Rows are points. Examples show where two turns around zero, p and q, send a point. Write where each new point lands after one turn and then the other. Backwards means that the second turn is done in reverse. Each puzzle has new turns, and all numbers are rounded.

Turn p:
[-4 15 -8] -> [ -9   8 -12]
[-19  11  22] -> [ 9 29  8]
[13  5 27] -> [30  6 -2]
[ 10 -30 -40] -> [-29 -42   7]
Turn q:
[ 16 -12  -4] -> [12 -7 15]
[-24 -13  35] -> [-24 -31 -21]
[ 29 -20 -11] -> [ 24 -10  26]
[-14  48   9] -> [-37  34  -9]
[  4  -9 -25] -> [26  7  0]
[-10   6  -5] -> [ -1   8 -10]
Where do these land?
q, then p: [-21 -12  29] -> [-25 -11  26]
p, then q: [  4 -23  19] -> [-10 -20  20]
p, then q backwards: [ 23  25 -21] -> [-39  -7   6]
p, then q backwards: [ -6  10 -28] -> [-17  13  21]

Turn p:
[ 1  1  4 12] -> [ 0 -4  4 12]
[  0 -11 -21  15] -> [-18  13  -9  14]
[-18  11  -2  25] -> [ 1 12 20 23]
[ 36  -7 -16 -14] -> [  0  -5 -42  -6]
[ -3 -10  10   2] -> [ -8 -10   7  -1]
[-17  16  26 -40] -> [ 26  -7  21 -41]
Turn q:
[ 5 20  7 -6] -> [-7 18 -8 -9]
[  9  31 -25  32] -> [ 16  35 -11  33]
[  4  -8   1 -19] -> [  4  -9  -1 -19]
[-13  14  -3   8] -> [ -8   6 -13  13]
[  3 -38  15   8] -> [ -2 -25  34   0]
[ -8 -19   4 -23] -> [ -2 -25  -1 -19]
Where do these land?
q, then p backwards: [ 11 -17 -18 -18] -> [ 10  16  19 -19]
q, then p: [12 -6 -7 14] -> [  8 -15  -2  12]
p, then q: [-48  20  18  12] -> [-42  22  26 -17]
p, then q: [  5 -10  14 -11] -> [  4 -18   2 -10]
p, then q backwards: [20 13 -8  2] -> [ -5   9 -23  -1]

Turn p:
[-16  11  -2   2  16   5 -13  10] -> [-17   6 -10  10   0  11 -17  -1]
[ -8 -14  13  12  -1  -9   0 -18] -> [ 5  1 12  2  1 20 18 -8]
[ 21  14   6   0   4  -6 -15 -23] -> [  0  -5  17 -29   5   7 -11 -11]
[ -9 -15   5  -1 -12   6 -20   1] -> [  3 -12  -2   3  -7  20   2  18]
[ 21  -8   2 -16  11   7  15  -2] -> [ 10  14  -6 -18  14 -15   7   6]
[ -4 -15  -9  -4 -21 -11  19 -17] -> [ 18  -6   0  -2 -18  -7  28  -9]
[ 19  -5 -23  -4 -16  -9  18  16] -> [ 13 -18  -9   3   2 -35   7  -1]
[-21  10  -1  -6  15  -2 -21  17] -> [-29  -1 -15   9  -2  12 -14   5]
[ 17   7  11   3   8 -15 -13  16] -> [-18 -13   9  -5  23  -4  -6   4]
[-12  14  -5  20  13  22  13 -18] -> [ 14  27   5  11  -7   8 -17 -20]
[ -8   1   3  -7 -16  12  18  19] -> [  1   8   0  17 -12 -19   4  18]
Turn q:
[ -1 -11  10   7  10   8   4  -1] -> [ 2  1 12 11  1 12  5  0]
[-11   9  -2  21   4  10   7  -2] -> [ -4 -10  -8  15  -4  12   0 -15]
[16 -2 -8 22  8 -2  1 11] -> [ 26  -4  -7   6 -10  10  -3  -2]
[  5  -2   9  14  12 -42   6  14] -> [ 32 -13 -13  13  20 -11  11  18]
[-18   0   5 -19  -5  11 -22   1] -> [-27  -2  12  -1  -8 -11 -10  12]
[-19  -5 -11   6  17   4  -8 -16] -> [ -5 -21  18   6   4   0 -11 -15]
[  2  -1  -7 -21  -9   8   8  10] -> [-11   8  -4 -21   1   8  -3   9]
[ 14   2  -3 -19 -48   5   3 -23] -> [-18  26  -6 -32 -13 -21  23 -16]
[ 11  11   7 -11  12  -2   0   6] -> [  4  15  -3   4  10  -1 -13   9]
Where do these land?
p, then q: [-10  11  -9  16  -6  23   6  11] -> [ 14  -3  -9  14 -24 -15   1  -4]
p, then q: [-8 -9 -6  1 24 19 21  7] -> [ 13  -3 -23   5   1  -3 -23 -18]
p, then q: [ 24   4   0  23   4  -6 -17  -9] -> [ 4 13 34 11  2 -2 -6  4]
q, then p: [ -7  -5  -3 -13  -4  -4 -10 -13] -> [-16   1   1  -4  -2   6  15   0]
q, then p backwards: [-21 -25  16 -25 -10 -19   2   8] -> [ 17 -14  32 -18 -10 -14  -3  19]
p, then q: [  2 -13   4 -13 -20  -4  13   4] -> [  9   2 -15 -10   9   9  16  10]
p, then q: [ -6  10 -22   5   9  11  13  17] -> [ 17 -17  -8   3  -8 -20  -7 -13]
q, then p: [ 22  12  15  -2   0  -8 -23  -8] -> [-16 -21  20  -2   4  -9  -6 -16]
q, then p: [  4  15   7   8   3 -12  -5 -17] -> [ -1  -7   7  -4   8   4   2 -25]

Turn p:
[ -3   4   5   0   1  -1  10   9 -10  -9  -6] -> [  0  -3  -5  12   6   8 -11  -3   1  -3  -7]
[  7  -8   5  15   8 -10  10  -1  20  29  -4] -> [ -9   0  16 -12  -9   4   2   9   6 -28  20]
[ 6 10  0 -6  2  5  6  4  5 -6  3] -> [ 4  5 -6  5 -3  2 -6  0 11  6  4]
[ 12   9   6  11  13 -18  -1  -9  -5  -7  15] -> [ 19  -3 -20 -11  -6   8  -1  13  -3 -10   1]
[ 12 -18   4 -14  -8   4   0  -2   5  43  -4] -> [ -5  -7  37   6  -8 -17   5  15  -5  -5  23]
[-21  10   2   7 -12  -2   3  -9  -2 -13  14] -> [ -6  -1 -17  -9  15  15   3  -4  -9  15   3]
[ 12   3   9 -16 -13  -2 -17   7   3   2  -8] -> [  4  15   7   5   1 -22 -13   5  -8   5   1]
[  2 -48  -2  -3  -4  10   9   1   2 -16  -2] -> [-28 -13  14   1 -24   4   0   8  -5  11 -28]
[-47  10  -5 -11  47  10 -13   1  10  10  -6] -> [ 10  30   9  15   0  25  44 -34  -3 -11   0]
[ -1   9 -10  19   0   1   8  11  -6 -14  18] -> [  6  -8 -12 -12  13  17  -4   3  17   5 -11]
[  8  10 -17  -5  -6   6   5   2   3 -10  -6] -> [ -4  -1 -11   5   2 -12  -3  -5  18   7  -2]
[  3   7   0  17 -13   7 -12  -5  -9 -15   3] -> [  6  -8 -10 -19   8  -5 -11 -10  -4  10  -9]
[  1   2   1  -9  -4 -21 -13  -4  -7  10  -8] -> [  4   5  -2   5   9 -17   5   9 -16 -12   3]
[  9   1   1  -5 -10  10   5  -5  -9  -5  -9] -> [ -2 -11  -2   8  -3 -10 -11  -6   0   8   0]
Turn q:
[ -7  20  19   6 -12 -11 -13 -14 -12   3 -10] -> [ -4  12   4   0  -1  -2   9  -3  18  22 -26]
[-10  15  16   0  -9  15 -12  -5  21   7  -2] -> [ 20  -1  12  13  17  -4   7  10   0  11 -17]
[ -2  -9   3 -12  12 -20  10   4   1  12  20] -> [ 12   6 -15  -6 -13  25  -7  -6  -9  -6   2]
[  0  13 -17   6  18  15   9 -16   4  -1   4] -> [ -4 -18 -18  -9  20 -11  -3  -3 -11  -1  -5]
[ -6  -4 -10  11 -15   7   4   1   5  13  -1] -> [ -5 -20  12  10   1   7   4  -1  -1  -3  -4]
[ 10   0 -15  -3  -2  12  -9  17  -3  -7   4] -> [ -3  -3  -1  16  -6 -17  -6  -1  -8  -3  15]
[  9 -16 -13  -3 -10  13  -3  -5   6  19 -19] -> [-13  -6  23   9   7   0 -10   1  -8 -22  -9]
[  7 -16 -14 -17   4 -18   6 -12  22   3   6] -> [ -1  12  -7   2  18  26  -9  -6 -10 -18   9]
[  8 -15  18  -9  -2  14  -7  -7   0   3  -6] -> [  7  12  11  -1  -1  -8   4  12   2 -19 -10]
[ -1   0  -2 -13  10  -7   5  21  -7 -14  -7] -> [  2   8  -1  -8 -11  -4 -18   4   2   7  21]
[ 16  18   2  25  -1 -14  14  13   3   9  -4] -> [  6 -11  11 -10  -4  -1   5 -36   3  13   3]
[-17 -11  18  23 -14   8 -13  10 -15  -3  20] -> [  3  -8   2   9 -27  -1  35  16   3   8  -2]
[ 11  13   6 -15   7   8  16  -5 -15 -25  -6] -> [  3   6 -16 -15   4 -23 -12   2  24  -4   7]
[-18  -9 -13   1  14 -21  -7  -1 -11 -18   0] -> [-22  10 -15 -10  -6  12   0  11  -6  15  15]
Where do these land?
q, then p: [ -4  -6 -16  15  -3  36  26  -4   1   5  -5] -> [-18   3   7   5 -19  12   5  18 -15  -3 -33]
q, then p: [ -3  -4   1   8   9  -3  18  12  20 -25  17] -> [ 13 -11   2   1 -14   9  10  25  19  17   2]
q, then p: [-11   0 -11   5   1 -10  -1   1 -14  -5   4] -> [-10  -3  10  -1  13   2  12  -2   2   8   4]
p, then q: [15 -4 16  8 -2 -1 17 -9  0  2  3] -> [ -3   4   1  22 -10  -1   9  12  -3  -7   7]
p, then q: [-8 -8 12 -7 -8 -6 17  8 18 10 13] -> [ 21 -15  -2   9 -12  -7   5  14  -5  13  -1]
q, then p: [ -6  11  16 -24 -20  -1 -10   5  -6  -9 -10] -> [  3  24   5 -19   8  -6 -14  -2  11 -14  13]
p, then q: [ -3  -9   9 -20   5 -10 -13   8  -8   4 -17] -> [ -9   3   4 -15 -11  -9  11 -12  14  18  -1]
p, then q: [-10   8   7  13   9  -8 -16  -7  -4   7 -12] -> [ -9  10 -21  -9   4 -11  -3  -1  13  -5   2]
q, then p: [  0 -10   0  11   3   5 -16   8  -6  -2   6] -> [ -4 -12  -4   4  16   8  -8   7  -3   0   2]
p, then q: [  1  -6 -26   2  -5  -9 -15  -9   6   3  -7] -> [  0   3  -5 -14   4  22 -16  -3  10   6  11]
q, then p: [-10  -4  15 -19   7  -3 -17 -12  -7   1  -1] -> [  6  11   0  10  18 -10 -11 -12  15  -7   0]
q, then p: [ 38  33 -23   7   3  11  10   0  -1   7  11] -> [ -6 -16 -26 -18 -18 -15  31   7 -20 -16  -5]
